Rows are points. Each copy is the shape, with its points in the same order, stretched, turned, moved and blurred by noise. Is it also mirrored, or only turned?

Shape (7 x 3)
-0.29 -0.34 +1.30

+0.62 +1.28 +0.35

-1.26 +0.69 -1.34

-0.57 +1.09 +0.09

+0.94 +1.01 -1.10

+1.52 -6.79 +0.22

-0.25 +1.40 -1.39
Copy 1 (7 x 3)
-0.96 +0.12 +0.50

+0.17 +1.02 -0.75

-1.63 -0.15 -2.81

-0.81 +0.92 -1.43

+0.86 -0.20 -1.98

-2.30 -6.01 +3.37

-0.12 +0.34 -2.88
Copy 1 is: only turned
Copy 2 (7 x 3)
+0.54 +1.19 +0.88

+0.13 +0.02 +2.06

-1.79 -0.41 -0.22

-0.81 +0.26 +1.54

+0.21 -1.57 +0.89

+4.87 +1.25 -5.20

-1.25 -1.13 +1.00
Copy 2 is: mirrored

Shape (11 x 6)
+2.40 -0.13 -1.05 +1.18 -2.75 +0.79

-4.33 -0.68 +2.02 -3.06 +0.70 +0.29

+0.85 -2.04 +1.62 +0.38 +0.01 -0.61

+2.04 +1.31 +1.54 +0.31 -2.26 +2.07

-0.98 -1.36 +2.03 -3.00 +3.13 -0.50

+0.70 -2.64 +1.45 -0.15 -1.73 +0.68

-0.88 +1.67 -0.24 -1.27 -3.56 -3.16

+0.14 -1.68 -0.03 -3.33 -0.19 +0.17

+1.88 +0.76 -0.48 +1.35 -2.59 +0.66

+0.38 +3.20 -3.76 +2.17 -2.63 +0.83

+3.16 +0.15 -0.02 +0.31 -1.48 -0.42
Copy 1 (11 x 6)
+3.11 +1.13 +0.33 +0.84 -1.40 -1.96

-4.39 -1.04 +0.73 -2.55 +0.02 +1.37

+0.81 +0.20 +2.28 -0.05 +1.38 +0.12

+1.39 +1.56 +2.04 -1.42 -1.10 -3.37

-1.89 -0.13 +0.41 -3.57 +2.91 +1.45

+1.28 -0.89 +2.60 -0.52 -0.48 +0.03

-0.52 +3.65 +0.28 +1.02 -2.90 +2.22

+0.41 -0.47 -0.66 -2.86 -0.25 +1.60

+2.02 +1.66 +0.62 +0.73 -1.31 -2.24

+1.32 +2.48 -2.95 +2.40 -2.05 -3.47

+3.11 +2.21 +0.73 -0.29 -0.20 -0.92
Copy 1 is: mirrored
Copy 2 (11 x 6)
+3.07 +1.96 -0.17 -0.56 -2.92 +0.22

-3.04 -4.25 -1.53 -1.46 +0.05 +1.03

+1.76 -2.00 +0.98 +0.65 -1.13 -0.91

+1.73 +1.47 +2.07 -1.82 -2.00 +1.44

+0.08 -4.38 -0.44 -0.56 +2.47 +0.34

+1.94 -2.19 +0.73 -0.44 -3.03 -0.05

-0.97 +1.34 -1.60 -3.02 -1.63 -2.72

+1.75 -2.96 -1.86 -2.29 -0.15 +0.51

+2.10 +2.50 +0.29 -0.52 -2.55 +0.28

+0.77 +5.39 -2.83 -0.07 -2.08 +1.56

+3.15 +1.40 +0.51 -1.05 -0.94 -0.79
Copy 2 is: only turned

Shape (14 x 8)
+0.09 -1.54 -1.98 -0.13 +1.59 +2.20 -3.34 +2.83

-0.59 -1.71 -3.20 -0.22 -2.52 +0.14 -0.29 -1.15

-3.41 +0.23 -1.77 -0.49 +2.72 +0.63 -0.28 +2.71

+1.44 +0.65 +0.79 -2.11 -0.77 +0.13 +0.74 -1.61

-0.98 +1.90 -2.16 -1.28 -0.21 +0.93 -0.64 +2.95

+1.12 -0.71 +2.07 -1.83 -0.04 -1.91 -2.61 -2.14

-0.03 +0.09 -0.98 +0.38 +0.32 -1.32 -1.37 +3.22

+1.77 -0.81 +2.38 +0.97 -0.01 +0.19 -1.16 -1.24

+0.39 -1.98 -2.20 +2.39 -5.56 +1.86 -1.17 -0.84

+2.85 -1.08 +3.05 -1.27 +0.74 -0.76 +0.79 -1.28

+1.73 -1.66 -4.38 +1.54 -4.61 +2.05 -1.57 -1.24

-0.93 -2.17 -2.70 -0.97 +0.86 +0.15 -1.49 +3.54

+1.59 -1.86 +3.32 -2.64 -1.61 -0.77 +0.29 -1.42

+2.11 +0.75 +0.70 -1.38 +0.20 -2.15 +2.45 -2.14
Copy 1 (14 x 8)
-1.83 +0.81 +0.09 -0.55 +0.04 +3.71 -2.99 +3.67

-0.88 +1.54 -2.28 +0.80 -0.53 +2.88 +0.63 -1.48

-2.14 +3.02 -1.49 +0.13 +3.18 -0.47 -1.20 +3.91

+2.05 -0.23 +0.92 -0.69 +1.26 -0.01 -0.12 -1.03

+0.24 +3.68 -0.82 +0.23 +0.34 -0.06 -0.39 +3.51

+1.67 -0.25 -0.10 -0.07 +0.32 +0.10 -4.75 -2.49

-0.66 +0.94 -1.57 +1.41 -1.21 -0.07 -1.69 +2.63

-0.43 -1.38 +1.75 +0.14 -0.29 +0.44 -2.34 -1.42

-1.66 +0.93 -0.37 +1.84 -3.88 +4.46 +1.25 -2.41

+2.21 -3.24 +1.55 -0.37 +1.09 -0.43 -1.85 -1.52

-1.02 +1.00 -2.06 -0.15 -3.65 +5.50 +1.98 -1.83

-1.14 +1.00 -2.38 +1.08 +1.42 +2.09 -2.33 +3.16

+2.59 -1.14 +1.88 +2.07 +1.25 +0.81 -2.25 -2.56

+2.33 -1.18 -0.62 -1.39 +1.65 -1.90 +0.49 -1.55
Copy 1 is: mirrored
Copy 2 (14 x 8)
-0.59 -2.77 +0.03 +0.82 -1.62 +0.93 -2.40 +3.19

+0.43 +1.70 -2.05 +3.31 -0.31 +0.85 -1.16 +1.09

-3.34 -1.26 -0.63 -0.38 +2.75 -0.81 -1.33 +2.80

+1.34 +2.18 +1.69 -0.18 +1.11 +0.99 +0.14 +0.23

-1.55 +0.39 -0.64 -1.23 +0.14 +0.77 +0.11 +3.60

+1.54 +1.42 +2.31 +0.72 -0.73 -1.97 -2.52 -0.26

-1.12 -1.27 -0.54 -0.07 -1.17 -1.95 +1.07 +2.64

+1.48 -0.33 +2.15 +0.05 -1.47 -0.05 -0.18 -1.68

-0.02 +1.57 -2.45 +3.21 -4.42 +3.30 +1.04 +0.19

+2.75 -0.02 +3.78 +0.70 +1.87 -0.86 +0.60 -1.09

+2.53 +1.44 -3.25 +2.99 -2.80 +3.85 +0.63 +1.41

-0.98 -1.78 -0.37 +2.43 +0.35 -0.80 -0.61 +3.89

+1.86 +2.64 +4.39 +2.51 +0.10 -0.10 -0.01 -0.82

+2.41 +2.71 +1.36 +0.50 +2.82 -1.07 +1.57 -1.31
Copy 2 is: mirrored
